Each row of a before or after table is a point. One or more steps were done to the points. Then noise was added and the rows were shuffled. The steps act on how far a point lies along the listed directions, d1 being the first. What was done? A step turns or swaps two directions, mirrors them in a line or flattens them onto one, adds a multiple of one to another, or multiplies one. Angles are multiples of 10 degrees, from the lower direction toward the higher: turns from -170 to 170, lines from 10 to 170 but not 90. Use the fewest steps. Two steps may share a direction if one is a turn and the other turns, adds or multiplies; they go together, in the order done. Otherwise the lowest direction goes first.

Directions:
(1): [-42  41]
(2): [-41 -42]
Before (9 x 2)
[[ 17  38]
 [  2  85]
 [ -9  39]
 [-36 -12]
 [-26  29]
 [-27  74]
 [-13  -9]
 [ 34  55]
 [-49  66]]
After (9 x 2)
[[ -5 -42]
 [-60 -51]
 [-26 -29]
 [  1 -65]
 [ -8  14]
 [-76 -33]
 [-40 -75]
 [-37 -14]
 [-27  28]]
Steps: mirror d1 and d2 in the line at 30 degrees

Directions:
(1): [ 15   9 -60 -52  23 -57]
(2): [ 47  11  71 -47  24  -7]
(3): [ 32  74 -23  27  36  35]
(4): [ 40 -30   7  66  30 -50]
(5): [ 64   4 -16   1 -77   2]
(6): [ 34 -61 -29 -16  32  57]
Before (8 x 6)
[[-51  62 -29 -25  -9   8]
 [-95  34   3   2 -55 -22]
 [-57   5 -48 -10 -57 -19]
 [-29  17 -21  18 -35  22]
 [ 33  21 -19 -19   6 -25]
 [  2 -14 -43 -24  46  23]
 [  0   2   4 -50   8  40]
 [ -4 -27  10 -17  54  45]]
After (8 x 6)
[[ -7 -39 -20   7  57  26]
 [-20  93  -4  16  10 -62]
 [-12  16 -19  -8  14 -84]
 [ 30 -17 -33 -15  41  -8]
 [  5 -21   7 -40 -26 -12]
 [  0  21 -23  37 -12 -33]
 [-25  64 -47  -2 -27 -43]
 [-28 -47 -41 -16  18   2]]
Steps: turn d1 and d4 by 60 degrees; turn d3 and d4 by 140 degrees; turn d2 and d6 by 30 degrees

Directions:
(1): [ 94 -54 -23  23  18  78  15  24 -18   6  -7  -6]
(2): [-35  21 -35 -20 -59  40  71  57  33 -35 -34 -19]
(3): [ 33  70 -29 -57  74   5  -3 -19  29  10 -56 -21]
(4): [-73 -20  17  16  35  65  13 -34  -3  54   3 -68]
(5): [  7  11  94  13  54 -19  55  46 -31 -41  -7 -18]
(6): [ 12  12 -29 -68   5 -13  50   8 -44  30  94 -15]
Before (14 x 12)
[[-63  12  17   9 -19 -16 -26 -21  19   1  -7  -1]
 [-17   8  -5   3   9 -20 -26 -38  20 -11 -27   3]
 [ 40  -2 -69 -37  10  19  -6 -22  13  25  30  10]
 [ 12  10 -95 -38 -50  23  10   0  16  -7 -12   5]
 [ 17  10 -36 -38   1  33  48  25  -4  28  12 -20]
 [-18  41  24  -7  33 -28 -17  -5  -5   0 -30  -6]
 [-13   1   0  -6  44  15  -8 -43   4  26 -12 -35]
 [ 10  19 -75 -22 -35  36   1   6  23 -13 -24  22]
 [-26  -3  25  37  -6 -16 -32 -16  -8 -33 -27   0]
 [-36  20  11   8 -15 -40 -16  -4   8 -14  -3   5]
 [ -6  18 -30  17 -68  -9  -7  12  23 -38 -12  29]
 [ 48  22 -61 -42  21  32  -4  -6   2  38  12 -11]
 [ 23  10 -50 -23 -45  -8  13   8 -21  18  45  27]
 [ 15  35 -40 -51   2   2 -13 -23   6  36  11  -5]]
After (14 x 12)
[[-26  47  11 -12  15 -12   8  15   5 -10 -41 -14]
 [ 44  -5 -26 -27  28  28  23   7 -19  42  24 -14]
 [ 48  -3 -71  -9 -10  44 -20  -5   8   0 -15  26]
 [ 30   5 -58 -38  18  -3 -22 -38  12  30  38  15]
 [-55   8  -2   6 -39  19   7   7  27 -11 -22 -10]
 [ 42  25 -46 -41  33   8 -27 -26  -4  46  22  -4]
 [ 12  37 -42 -54  -2   4  -7 -19   8  33   9  -6]
 [-26  12 -14  -1  -7  -8  -6 -23  31 -20 -37  -3]
 [-31  16  -6   7 -33  -9  13  22  16 -26 -16  -4]
 [ 30  -3 -37  25 -58  18  -5  18  16 -34 -13  26]
 [-32  11  -1 -13  34   6  -3 -41  10  22 -16 -36]
 [ 30   5 -48 -19 -37  -8   8   3 -25  22  48  28]
 [ 54 -16 -92 -24 -24  34  -9 -11  -1   7  -3  10]
 [-33   3  17  32 -20  -7 -15  -4  -1 -41 -34  -5]]
Steps: turn d1 and d2 by -60 degrees

Directions:
(1): [ 29 -64 -17  57  -2 -38  -1  -4 -50 -79 -16 -44   1  11 -15 -48 -45 -36
 -18   3 -22  29  -6 -13]
(2): [  1  26  13 -22  95 -28  -1  43 -30 -25   7 -45 -15 -17  20  51  37  -5
 -32  67 -37 -10 -22   1]
(3): [ -2  29   1   8 -16 -35   0 -20 -70  21  50  32 -25  65  37  -5   9  42
  21  12 -20  79 -16  39]
(4): [  1  21 -45  26  40   4  22 -28  55  -8 -18  38 -30 -14  38 -33   4 -21
 -18  59  65  65   6 -39]
(5): [-41 -41  55   1  35 -45  15 -15 -11  -2  13  11   8  56 -31  19  10  48
 -41 -19  59 -11  38 -66]
(6): [ 12 -60  86   5  19   9 -58   7  61  -2 -25  16 -35  -6  13  28 -25  11
  45  10 -32  55   2   8]
Before (9 x 24)
[[ 38   6 -85  51 -31  -6  16 -19 -30 -30   5 -15 -15 -26   7 -52 -27 -58
   -2  32  -6  23 -13  12]
 [ 29  26 -69  12 -95  53   4   7  -2  25 -10   7  27 -35   4 -35 -48 -42
   57 -55  -2 -16 -18  67]
 [  2  -4 -42  27 -92  11   5 -12 -14  -3  18  33  20  17 -11 -61 -14 -10
   22 -60   6  18  19  23]
 [  1  48 -66  -1 -67  -5  16 -31 -56  29  50  -2  20  26  20 -32   9  21
   12 -42 -30 -10 -23  58]
 [ 29  24 -69  10 -20  11  20   5 -47 -22  10 -34  17 -18  -6 -29   3 -33
    5  -7 -42  -5 -56  29]
 [ 50  -3  46  27  49 -48  -7  -7  -9 -26   9  21 -47  17  52   5  -9  -2
    5  51 -10  88 -24  -9]
 [ 16 -15  -8  60  62 -51  -9  -8 -41 -77   2 -14 -47  23  50   2 -17  -6
  -15  61 -24  83 -27  -4]
 [ -6  -9 -15  26 -38  28  13 -20  25  18   3  -2  15   2 -31 -30 -12  -7
   12 -38  22 -37  25 -10]
 [  1  70 -45   5 -44  10  20 -25 -12  32   8  36   3  26  17 -21  22   0
    6  -3  33  15 -20  17]]
After (9 x 24)
[[ 22  61 -12  -3  32 -56  47  -4 -71  -2  46  10  -4  29  29   5  29  12
  -37  26  21   6 -20 -16]
 [-29 -26  27  -5 -54  27   8 -17  51  55  -9  50  29  16 -31   7 -34  27
   28 -84  87 -27  38 -22]
 [  4  12 -33  17 -45  22  15 -16  25  -3 -32   5  27  -7 -28 -28  -2 -29
  -13 -32  46 -41   2 -20]
 [-27 -27  25 -14  30   1  21  -3  33   7  -2  -1  26   9 -47  21  20  21
  -25 -38  45 -44   3 -63]
 [-21   1 -44  -8 -34  15  26 -26  35  14  -1 -14  47 -18 -33 -24   3  -1
  -30 -63  41 -89  21 -29]
 [-32  58 -19  -4  78 -40  36   4 -49 -17  34 -10 -10  26  26  52  49  33
  -58  39  24 -23  -9 -26]
 [  0   2  12  10 -23  48 -13  -5  58  38  -4  11  -9 -17  -2  -1  -4  -3
   42 -15  -6 -12  13  17]
 [-26  34 -16 -25 -49  44   7   7  56  44  11  48  24 -19 -13  -6  29   7
   14 -48  36 -38  33   5]
 [-34   1  24 -18  27  -1  14 -12  43  43  12  22  -1  -5 -26  41  24  22
  -24   2  65 -52  38 -52]]
Steps: turn d1 and d2 by -140 degrees; turn d2 and d5 by -150 degrees; turn d3 and d6 by -90 degrees; multiply d4 by 0.4
